Each row of a before or after table is a point. The points were changed in one or more steps. Then noise was added and the rows were shuffled. The steps act on how far a point lies along the listed directions, d1 being the first. Name the steps. A step turns or swaps two directions, mirrors them in a line or flattens them onto one, adds a multiple of one to another, or multiplies one. Angles are multiples of 10 degrees, from the lower direction toward the higher: turns from -170 to 170, lines from 10 to 170 but not 90. Use the fewest steps. Two steps may share a direction if one is a turn and the other turns, adds or multiplies; they go together, in the order done. Otherwise the lowest direction goes first.

Directions:
(1): 2.18, -1.86
(2): -1.86, -2.18
Before (8 x 2)
-1.20, -0.30
-0.65, 0.23
0.36, -0.20
-0.25, -0.11
-0.07, -0.50
0.21, -0.23
-0.31, 0.05
0.35, -0.65
After (8 x 2)
0.30, 0.14
0.29, -0.09
-0.34, -0.23
0.56, 0.32
-0.15, -0.30
0.12, -0.46
1.20, -0.13
-0.30, -0.75
Steps: swap d1 and d2

Directions:
(1): 1.26, -2.20, -2.43
(2): -1.52, 1.91, -2.52
(3): -2.90, -1.95, 0.26
Before (11 x 3)
0.66, -0.68, -0.67
0.28, 0.23, -0.25
-0.64, -0.38, -0.50
0.02, 0.14, -0.38
-0.06, -0.80, -0.12
0.51, 0.24, 0.42
-0.18, -0.04, 0.26
0.17, 0.94, -0.03
-0.02, 0.43, -0.14
0.16, -0.42, -0.38
0.37, 0.62, -0.13
After (11 x 3)
1.33, 1.45, -0.70
1.18, -0.54, 0.22
0.35, 0.01, -0.34
1.57, 1.17, -0.41
-1.58, -1.50, -0.25
0.13, -0.60, 0.08
-0.90, -1.23, 0.47
1.03, 0.49, -0.29
1.16, 1.16, 0.21
-0.61, -0.16, 0.13
0.53, 0.46, -0.39
Steps: turn d1 and d2 by -50 degrees; multiply d3 by 3

Directions:
(1): -2.15, 3.08, -1.44, 0.47
(2): 1.69, 2.48, 2.34, -1.39
(3): 2.08, 0.78, -0.32, 3.38
(4): -2.16, -0.38, 2.96, 1.69
Before (8 x 4)
-0.32, 0.31, 0.00, 0.31
0.48, 0.54, 0.31, -0.22
-0.36, 0.93, -0.52, 0.29
0.13, -0.23, -0.36, 0.32
-0.45, 0.00, -0.65, 0.49
-0.41, -0.52, -0.26, 0.03
0.12, 0.41, 0.43, -0.76
0.28, 0.48, 0.62, -0.18
After (8 x 4)
-0.25, -0.25, -0.33, 0.52
0.21, 0.41, 0.66, -0.18
-0.49, 0.06, 0.16, -0.16
0.40, 0.35, 0.33, -0.50
-0.74, 0.35, -0.29, -0.74
0.00, -0.45, -0.24, -0.13
0.46, 0.86, 0.26, 0.04
-0.69, -0.41, -0.45, -0.15
Steps: mirror d1 and d3 in the line at 160 degrees

Directions:
(1): -1.28, 0.78, 0.25, 4.63, 0.83, -1.38, 1.79, 1.80
(2): 1.90, -1.13, -3.38, 0.50, 0.22, -1.65, -2.78, 2.41
(3): 2.16, -0.42, 0.94, -1.42, 0.04, -4.37, 2.40, -0.51
(4): -2.05, 1.72, 0.97, 0.14, -3.59, -2.36, -2.47, -0.39
(5): -4.01, -1.85, -1.62, -2.22, 0.16, -0.78, 1.52, 1.69
Before (9 x 8)
0.52, -0.18, -0.35, -0.16, 0.37, 0.31, -0.57, 0.35
0.54, -0.23, -0.77, -0.17, 0.15, 0.99, -0.24, 0.13
0.78, -0.47, -0.63, -0.60, 0.28, 0.62, -0.64, -0.02
-0.34, 0.38, 0.39, 0.58, -0.62, -0.64, -0.14, 0.32
0.53, 0.21, 0.18, -0.24, -0.28, -0.64, -0.08, -0.42
0.36, -0.27, -0.38, -0.43, 0.35, 0.68, 0.24, 0.08
-0.13, 0.27, 0.68, -0.63, -0.36, 0.18, 0.23, -0.54
-0.72, -0.27, -0.23, -0.88, -0.43, -0.67, 0.01, 0.40
0.20, -0.32, -0.62, 0.08, 0.11, -0.10, 0.17, -0.11
After (9 x 8)
0.27, -0.21, -0.27, -0.20, 0.59, 0.88, -0.35, 0.30
0.79, -0.42, -0.41, -0.45, 0.48, 1.19, -0.53, -0.21
0.27, -0.27, -0.67, 0.32, 0.25, 0.31, 0.04, -0.08
0.16, 0.44, 0.71, -0.55, -0.56, -0.56, 0.11, -0.49
-0.69, 0.09, 0.10, 0.20, -0.57, -0.64, -0.10, 0.50
0.37, -0.12, -0.48, -0.15, 0.38, 1.43, 0.09, 0.01
0.62, -0.04, -0.12, -0.12, 0.37, 0.79, 0.36, -0.07
0.83, 0.53, 0.25, 0.84, -0.29, -0.39, -0.51, 0.08
0.31, -0.09, -0.32, -0.55, -0.24, -0.66, -0.32, -0.10
Steps: mirror d1 and d5 in the line at 20 degrees; add -0.5 times d2 to d4; turn d2 and d3 by -40 degrees

Directions:
(1): -1.12, -0.57, -0.48, 2.29, 2.74, -4.00, 0.44, 0.12, -2.48
(2): -0.36, -2.01, -2.76, 0.73, -0.34, 2.77, 3.09, 1.24, -2.40
Before (12 x 9)
-0.18, 0.26, 0.20, 0.07, 0.38, -1.17, -0.63, -0.31, 0.09
-0.01, 0.37, 0.38, 0.23, 0.21, -0.63, -0.52, -0.42, 0.27
-0.09, -0.09, -0.26, 0.14, 0.14, -0.08, 0.30, -0.01, -0.42
0.14, -0.22, -0.37, -0.04, -0.27, 0.42, 0.63, 0.18, -0.24
0.23, -0.09, -0.15, 0.18, -0.31, 0.86, 0.56, 0.27, 0.14
-0.17, -0.27, -0.30, 0.54, 0.31, -0.46, 0.44, 0.35, -0.94
0.08, 0.28, 0.61, -0.27, -0.21, -0.18, -0.75, -0.35, 0.74
-0.18, 0.05, 0.01, -0.21, -0.12, 0.15, 0.07, -0.12, -0.15
-0.17, -0.27, -0.39, 0.15, 0.14, -0.03, 0.28, 0.24, -0.13
0.03, -0.01, -0.61, 0.11, -0.02, 0.45, 0.35, 0.35, -0.43
0.03, 0.74, 1.06, -0.02, 0.41, -1.23, -0.71, -0.56, 0.23
-0.33, -0.67, -0.87, 0.80, 0.58, -0.62, 0.75, 0.21, -0.97
After (12 x 9)
-0.18, 0.14, 0.32, 0.63, 0.70, -1.60, -0.27, 0.08, -0.65
-0.01, -0.48, -0.49, -0.09, -0.48, 1.14, 0.47, 0.14, -0.10
-0.17, -0.33, -0.55, 0.55, 0.20, 0.16, 0.54, 0.01, -0.65
-0.34, 0.06, 0.16, 0.88, 1.14, -2.37, -0.44, -0.25, -0.39
-0.17, 0.15, 0.13, -0.26, -0.15, 0.08, -0.05, -0.18, -0.01
-0.14, 0.06, 0.08, 0.11, 0.29, -0.61, -0.22, 0.01, 0.19
-0.26, -0.54, -0.66, 0.59, 0.38, 0.20, 1.23, 0.23, -1.42
0.14, 0.57, 0.22, -0.11, 0.08, -0.38, -0.59, -0.05, 0.28
-0.09, 0.16, 0.11, 0.10, 0.27, -0.66, -0.13, -0.16, -0.16
0.30, 0.39, 0.47, -0.30, -0.26, -0.29, -0.29, -0.18, 0.49
-0.42, -0.53, -0.87, 0.56, 0.50, -0.46, 0.54, 0.15, -1.05
0.41, 0.48, 0.59, -0.17, -0.39, 0.38, -0.29, -0.08, 0.93
Steps: multiply d1 by 1.6; multiply d2 by -1

Directions:
(1): -4.91, -0.86, -1.99, 0.24, 2.51, 0.91, 0.54, 1.86, 0.21, 2.25, 0.54
(2): -2.27, 0.55, 3.01, -2.11, -0.77, 2.50, 0.23, -3.20, 2.81, 0.53, -0.91
(3): -2.68, 3.90, -1.43, -0.72, -0.94, -2.32, -0.28, -2.34, -2.13, -1.62, 1.09
(4): -0.66, -1.12, -0.01, -3.34, -2.22, -1.23, 2.34, 1.49, -2.12, 0.73, -3.63
(5): -1.02, 1.18, 4.06, 1.27, -0.38, -0.81, 3.26, 2.69, -0.11, -1.09, 2.19
Before (11 x 11)
-0.83, 0.49, 0.24, -0.04, 0.18, 0.09, 0.13, -0.15, -0.24, -0.04, 0.19
0.17, -0.35, 0.04, -0.77, -0.68, 0.56, -0.22, -1.06, 0.52, 0.06, -0.90
-0.67, 0.14, -0.04, 0.30, 0.58, 0.40, -0.10, -0.08, 0.68, -0.08, 0.36
-1.63, 0.71, 0.06, 0.17, 0.13, 0.01, 0.69, 0.43, -0.32, -0.01, 0.65
-0.01, 0.28, -0.09, -0.28, -0.33, 0.03, 0.02, -0.65, 0.12, 0.05, 0.04
-0.91, 0.32, -0.32, 0.12, 0.15, 0.16, -0.52, -0.49, 0.13, -0.26, 0.41
-0.10, -0.05, -0.24, 0.14, 0.17, -0.06, 0.02, 0.25, -0.23, 0.00, 0.13
-0.74, 0.24, -0.37, 0.03, 0.55, 0.08, -0.40, -0.07, 0.10, -0.06, 0.49
-0.40, 0.43, -0.27, -0.40, -0.28, -0.37, 0.16, -0.42, -0.79, -0.15, -0.04
0.53, -0.02, 0.74, -0.73, -0.47, 0.77, -0.55, -1.81, 0.98, -0.29, -0.68
0.44, 0.14, 0.30, 0.17, 0.09, 0.29, -0.35, -0.55, 0.23, -0.33, 0.30
After (11 x 11)
-0.14, -0.23, -0.77, -0.27, 0.01, -0.02, -0.03, -0.01, -0.12, 0.48, -0.18
-0.40, -0.84, -0.12, -0.63, -0.13, 0.50, -0.33, -0.01, 0.25, 0.35, -0.88
-0.61, -0.40, -2.51, 0.05, 0.54, 0.05, -1.10, -0.68, -0.26, 0.51, -0.47
-0.15, -0.02, -0.21, -0.64, -0.36, -0.27, 0.30, -0.14, -0.76, 0.06, -0.54
-0.65, 0.04, 0.88, -0.16, 0.00, 0.15, 0.79, 0.48, -0.24, 0.15, -0.26
-0.30, -0.36, 0.50, -0.08, 0.31, 0.63, 0.20, 0.17, 0.80, 0.02, -0.25
-0.54, -1.13, -2.67, 0.21, 1.22, 0.22, -1.15, 0.25, -0.23, 0.88, -0.36
0.04, -0.51, 0.33, -0.66, -0.03, 0.45, -0.07, -0.15, 0.48, 0.17, -0.51
0.37, -0.71, -0.31, 0.16, 0.41, 0.18, -0.14, 0.47, -0.16, 0.12, -0.02
0.06, 0.08, 0.31, -0.12, -0.18, 0.14, -0.02, -0.27, 0.06, -0.16, -0.12
-1.15, 0.50, 2.21, -0.35, -0.74, 0.25, 1.81, 0.85, 0.10, -0.39, 0.23
Steps: swap d1 and d2; swap d3 and d4; multiply d5 by 2.5

Directions:
(1): 4.52, 0.24, 3.94, 1.49, -0.17, -2.21, 0.30, 0.84, 0.60, -0.50, 0.44, 2.14
(2): 1.45, 0.72, -4.50, 3.42, -0.25, -0.25, -1.44, -0.84, 1.81, 0.12, 2.03, 2.10
(3): -1.18, -1.49, 2.46, 3.68, 1.75, 3.39, -2.84, -0.29, -1.49, -0.78, 0.68, -0.17
Before (9 x 12)
0.74, 0.30, -0.12, 0.33, -0.06, -0.61, 0.06, 0.06, 0.42, 0.08, 0.38, 0.27
-0.02, -0.02, 0.90, 0.44, -0.07, -0.05, 0.13, 0.03, -0.24, -0.10, -0.04, -0.02
0.58, -0.09, 1.76, 0.33, 0.37, 0.05, -0.12, 0.11, -0.17, -0.40, -0.03, 0.20
0.45, 0.10, -0.02, 0.43, 0.14, -0.16, -0.17, -0.40, 0.22, -0.23, 0.37, 0.47
-0.48, -0.04, 0.51, 0.34, 0.07, 0.70, -0.06, -0.26, -0.05, -0.03, -0.18, -0.56
-0.83, 0.19, 0.07, -1.27, -0.09, 0.05, 0.49, 0.09, -0.54, -0.18, -0.74, -0.87
0.02, -0.12, -0.13, 1.26, 0.11, 0.81, -0.85, -0.08, 0.22, -0.02, 0.35, 0.22
0.66, -0.15, -0.16, 0.87, 0.02, -0.45, -0.26, -0.29, 0.40, -0.12, 0.29, 0.67
0.50, -0.34, 1.46, 0.05, 0.29, 0.36, -0.27, 0.38, -0.83, -0.43, -0.29, -0.28
After (9 x 12)
-0.27, -0.18, 0.14, 0.88, 0.14, 0.90, -0.72, -0.03, 0.03, -0.01, 0.15, -0.06
0.54, -0.30, 0.93, 0.45, 0.30, 0.46, -0.47, 0.27, -0.69, -0.43, -0.08, -0.12
-0.52, 0.34, -0.51, -0.89, -0.17, -0.11, 0.38, -0.01, -0.25, -0.14, -0.47, -0.54
-0.05, -0.02, 0.69, 0.61, -0.05, 0.01, 0.03, -0.03, -0.19, -0.09, 0.07, 0.02
0.33, 0.01, 0.28, 0.27, 0.17, -0.10, -0.13, -0.35, 0.09, -0.25, 0.26, 0.33
0.53, -0.07, 1.41, 0.65, 0.41, 0.20, -0.33, 0.04, -0.10, -0.41, 0.13, 0.29
-0.50, 0.00, 0.22, 0.40, 0.05, 0.69, -0.08, -0.31, 0.06, -0.01, -0.12, -0.51
0.68, 0.22, 0.24, 0.20, -0.02, -0.53, 0.11, 0.12, 0.28, 0.04, 0.28, 0.15
0.46, -0.26, 0.31, 0.61, 0.07, -0.34, -0.18, -0.22, 0.20, -0.14, 0.11, 0.44
Steps: turn d1 and d3 by 10 degrees; multiply d2 by 0.4
